Each row of a before or after table is a point. The points were changed in one or more steps. Then noise was added and the rows were shuffled. The steps act on how far a point lies along the listed directions, d1 being the first. What was done? A step turns or swaps two directions, mirrors them in a line or flattens them onto one, adds a multiple of one to another, or multiplies one. Angles are multiples of 10 degrees, from the lower direction toward the higher: turns from -170 to 170, lines from 10 to 170 but not 90. Use the fewest steps. Two steps may share a direction if one is a turn and the other turns, adds or multiplies; they go together, in the order done. Otherwise the lowest direction goes first.
(in the rows, 128 means zero)

Directions:
(1): [ 66 129]
(2): [127  66]
Before, 11 rows:
[[ 91  68]
 [119 162]
 [137 151]
 [ 76 149]
 [138 165]
 [158 131]
 [ 99 157]
 [100 206]
 [ 86 110]
 [205 163]
 [154 155]]
After:
[[122 152]
 [137 174]
 [ 85  69]
 [100 176]
 [156 180]
 [ 74  91]
 [135 162]
 [ 92  32]
 [208 244]
 [159 162]
 [ 94 123]]
Steps: add 1 times d1 to d2

Directions:
(1): [114  47  96 141 138 186]
(2): [184 138 132 184  62 155]
(3): [178  90 133  51  93 113]
(4): [ 54 121 156 116  58 131]
Before, 11 rows:
[[ 29 125 116 118 125 150]
 [100  92 133  92  39 146]
 [152 152 123 214  74 150]
 [166  61 131 129  97 168]
 [ 93 167 106 201 107 179]
 [135 225 168 146 143  57]
 [128 103 127 109  74 148]
 [108 153 102 205 115 145]
 [139 124 163 131 112 132]
 [127 130 135  57 200 100]
 [249  99 129 128  58 181]]
After (11 x 6):
[[101 101 103  59 150  98]
 [215 153 141 161  94 148]
 [ 85 107 109  34 145 126]
 [ 86  93 125 177 169 168]
 [116  97 123  82  45 154]
 [ 73 130 122 152 120 152]
 [ 55 159 114 189 236 166]
 [ 41 130 128 161  82 158]
 [110 130 160 136 140 128]
 [ 62 120 119  81 189  91]
 [163 199 171  89 128  43]]
Steps: turn d2 and d3 by -150 degrees

Directions:
(1): [ 93 145 106 162 199 175  99 121 202 138 131 180]
(2): [110  91 182 182  77 172  80  95 117  67 115 142]
(3): [147   7  98 128 167  95 101 122 121 144 112 134]
(4): [ 31 122 117 134  86 106 114 105 103 203 150 143]
(5): [126 126 100  66  65 139 102 150 180 132  47 151]
(6): [ 76 117 173  87 143  60 133 164 156  64 158 163]
Before, 9 rows:
[[126 126 216 186 108 126 111 112  46  53 144  89]
 [138  51 118 191 111 182  97  92  82 140 102 106]
 [167 107 110 133 157 114 122 163 148 107 132 132]
 [136 142 147 178  70 197  76  93 104 121 101 124]
 [114 147 182 146   8 134 124 102  67 122 130 118]
 [ 79 107 166 154 114  93 138 116  89  72 186 139]
 [109 121  61 123 165 160 114 119 138 184 126 121]
 [181 145  65 163 136 176 147  83 115 194  99 117]
 [199  47  87 140 164 142 116 101 112 138 109 118]]
After:
[[129 126 220 197 119 127 117 109  36  54 159  83]
 [ 84 105 171 165 122  93 139 111  82  70 196 135]
 [167 112 113 132 151 115 121 165 147 105 130 132]
 [200  43  87 139 161 140 114 103 110 139 111 118]
 [135 142 146 181  66 194  76  92 108 124 101 128]
 [108 122  63 121 164 157 117 124 138 187 120 122]
 [113 146 179 146   7 136 126  97  69 121 131 119]
 [181 148  63 166 137 178 145  83 116 197  98 120]
 [134  48 121 190 116 178  97  91  81 142 105 103]]
Steps: multiply d5 by 1.3

Directions:
(1): [ 78 176 186 187 169 107 164 125 170  83 107 172 160  88 138 136 150 184
  69 193  54 147 143  64]
(2): [125 140  58 177 177 150 163 136  57  70  68 114 163 148 174 146 204 205
 169  91 150 102 137 169]
Before (12 x 24):
[[140 117 128 104 100 123 110 124 177 157 160  89 100 159 131 103 115  94
  134 121 138 105 118 136]
 [149 104  27 134 127 162 127 127  21 124  89  73 143 166 123 156 148 107
  202  19 219  94 100 207]
 [121 133 171 122 110  90 127 112 177 141 135 142 131  86 120 121  84  94
   76 170 102 166 142  86]
 [175  79  82  65  79 146  71 126 114 161 157  96  80 184 115 104 114  42
  169  62 184 120 106 194]
 [141 117 157  79 105 111  96 118 189 177 166 130 101 121 133 128  67  64
  130 148 146 137 130 106]
 [154 108  39 137 147 138 144 130  65  89  92  90 151 162 148 133 148 167
  154  62 166  95 131 188]
 [ 97 179 137 190 147 127 170 133 111  73  91 130 174 132 153 153 199 180
  135 129 113 119 135 114]
 [145 109  51 145 154 153 146 142  44  79 103 108 137 168 161 142 187 161
  178  68 187  97 111 182]
 [161  73  30  91 124 164 126 141  62 126 109  79 127 152 164 116 121 139
  199  71 192 106 126 222]
 [166  71 123  22  62 124  54 119 127 201 197  88  99 152  65 119  57  45
  153  86 157 126 127 164]
 [164 122 102 117 127 128 108 107 105 130 146 111 115 168 126 137 118 102
  154  92 154 120  85 143]
 [ 96 163  99 203 187 145 191 145 113  76  73 118 166 110 181 150 203 213
  135 152 102  88 124 125]]
After (12 x 24):
[[143 105  24 135 130 160 124 126  18 118  88  73 141 166 124 159 153 112
  204  18 218  94 101 207]
 [163  88 127  61  67 143  99 139 166 212 180  87  78 126 105 116  71  33
  147 127 161 104  91 145]
 [149 123 158  75  57 121  97 123 149 176 175 106 107 142  92 123  99  47
  144 108 160 133 117 131]
 [ 92 155  87 191 203 133 160 126  65  46  69 122 199 130 155 160 214 250
  141 113  92 109 161 141]
 [157  79  25 108 136 165 137 143  54 110  93  83 139 146 173 119 136 159
  195  69 185 105 130 220]
 [172  83  44  90 113 139 111 123  82 127 126  79 129 170 122 126 104 116
  159  51 185 100 120 194]
 [107 149 161 152 134  88 150 113 167 113 113 149 149  84 134 127 111 126
   72 173  97 161 149  86]
 [168  81  64  90 107 152 107 143  66 132 142  99 101 176 134 129 137  92
  186  59 212 101  99 193]
 [101 166 138 173 182 115 157 117 154  90  98 149 159 106 182 150 155 174
  123 170 109 123 149  92]
 [150 140  93 151 158 130 129 110  91  97 125 117 139 164 144 146 153 147
  152  99 137 116  93 141]
 [126 142  59 186 175 152 146 133  72  52  68 118 154 170 182 132 225 190
  158  81 137 111 130 179]
 [109 148 116 165 151 124 149 124 152 103 115 105 137 149 161 121 179 167
  131 132 115 102 127 130]]
Steps: mirror d1 and d2 in the line at 140 degrees
